Every row gives one point. Any point is a mix of the corners, with weights that add up to 1. It lies inside the corners' shape when no weight is negative. Is each point inside? If not, which corners have a negative weight?

Corners:
(1): [-0.28  0.71  0.67]
(2): [-0.16 -0.70 -0.04]
(3): [-0.85 -0.39  0.02]
(4): [ 0.17  0.23 -0.25]
Points:
[-0.65 -0.50 -0.14] => outside (1)
[-0.24  0.50  0.35] => outside (2)
[-0.31  0.49  0.34] => outside (2)
[-0.50  0.01  0.39] => outside (4)

Corners:
(1): [ 0.35  0.71  0.68  0.60  0.35  1.30 -0.03  0.09]
(2): [-0.26  0.08 -0.55 -1.03 -0.33 -0.24  0.17 -0.17]
(3): [ 0.19 -0.36  0.32  0.38 -0.47 -1.21  0.36  0.37]
(4): [-0.39 -0.40  0.11  0.37 -0.41 -0.70  0.54 -0.90]
(5): [ 0.61  0.62 -0.46  0.54 -0.25  0.54 -0.37  0.50]
(6): [-0.62  1.04 -0.62 -1.18 -0.96  0.02 -0.08 -0.83]
(7): [ 0.16 -0.55  0.83 -0.09 -0.31 -0.26 -0.23 -0.72]
(8): [ 0.14  0.34 -0.32  0.61  0.80  0.62 -0.64  0.57]
(9): [-0.69 -0.02 -0.08 -0.72 -0.12  0.47 -0.08 -0.16]
Points:
[-0.20  0.16 -0.36 -0.60 -0.23 -0.07  0.04 -0.15] => inside
[-0.16  0.29  0.02 -0.18 -0.08  0.54 -0.06 -0.28] => outside (3)
[ 0.25  0.26 -0.18  0.24 -0.20  0.05 -0.12  0.25] => inside
[-0.09  0.30  0.11  0.11 -0.15  0.22  0.07 -0.32] => inside
[-0.09  0.01  0.05  0.08  0.08  0.29 -0.13  0.07] => outside (6)
[ 0.22 -0.60  0.56  0.80 -0.06 -0.46 -0.06 -0.11] => outside (1, 2, 6)
[-0.22  0.28 -0.63 -0.23 -0.40 -0.21  0.00  0.03] => outside (1, 7)
[ 0.18  0.58  0.02  0.45 -0.10  0.30 -0.17 -0.08] => outside (2, 9)
[ 0.26 -0.27  0.10  0.08  0.10 -0.22 -0.31  0.47] => outside (1, 4, 6)

Corners:
(1): [ 0.10 -0.56  0.27  0.11 -0.02  0.37  0.12 -0.03  0.37  0.39  0.76  0.29]
(2): [-1.14  0.64 -0.30  0.58 -0.34 -0.02 -0.55  0.03  0.35 -0.27  0.05 -0.32]
(3): [-0.30  0.37  0.48  0.15  0.01  0.28  0.12 -0.09  0.79  0.05 -0.26 -0.43]
(4): [ 0.30 -2.94  0.13 -0.39  0.00  0.76  0.36  0.07  0.29 -0.89  0.06 -0.49]
(5): [-0.09 -0.11  0.35  0.41  0.14  0.05  0.37  0.32  0.33 -0.93  1.26  0.24]
(6): [-0.42  0.33  0.28 -0.68 -0.13 -0.39 -0.86  0.46  0.14 -0.04  1.15 -0.30]
(7): [ 0.22 -0.28  0.10 -0.97 -0.39  0.31  0.73  0.24  0.37  0.35  0.39  0.42]
(8): [-0.10 -0.06  0.55  0.34 -0.14 -0.09 -0.26 -1.09 -0.52 -0.24 -0.21  0.17]
(9): [-0.06  0.51 -0.21  0.09 -0.43  0.19 -0.37 -0.09  0.04  0.34 -0.07 -1.00]
(10): [-0.71  0.47 -0.55  0.43  0.53 -0.48  0.19 -0.06  0.30 -0.02  0.30 -0.47]
(11): [ 0.21  0.44 -0.24  0.13  0.35  0.30 -0.24  0.20 -0.04  0.38 -0.20  0.00]
(12): [ 0.18  0.67  0.17  0.30 -0.33 -0.46 -0.79 -1.01  0.42 -0.25 -0.17  0.07]
(13): [-0.20 -0.44  0.24  0.39 -0.40 -0.40  0.16  0.34  0.67 -0.08 -0.14  0.03]
Points:
[-0.05 -0.04  0.20  0.01 -0.20  0.25 -0.23 -0.23  0.17 -0.07  0.24 -0.13] => outside (10, 13)
[-0.30  0.67  0.06  0.23 -0.01 -0.15 -0.15 -0.04  0.28  0.03  0.11 -0.11] => outside (1, 4)
[-0.03 -0.19  0.22  0.05 -0.24  0.09 -0.17 -0.18  0.34 -0.15  0.06 -0.18] => outside (10)
[-0.04 -0.08 -0.07  0.11 -0.01  0.16  0.30  0.14  0.46 -0.24  0.11 -0.09] => outside (1, 6, 8)
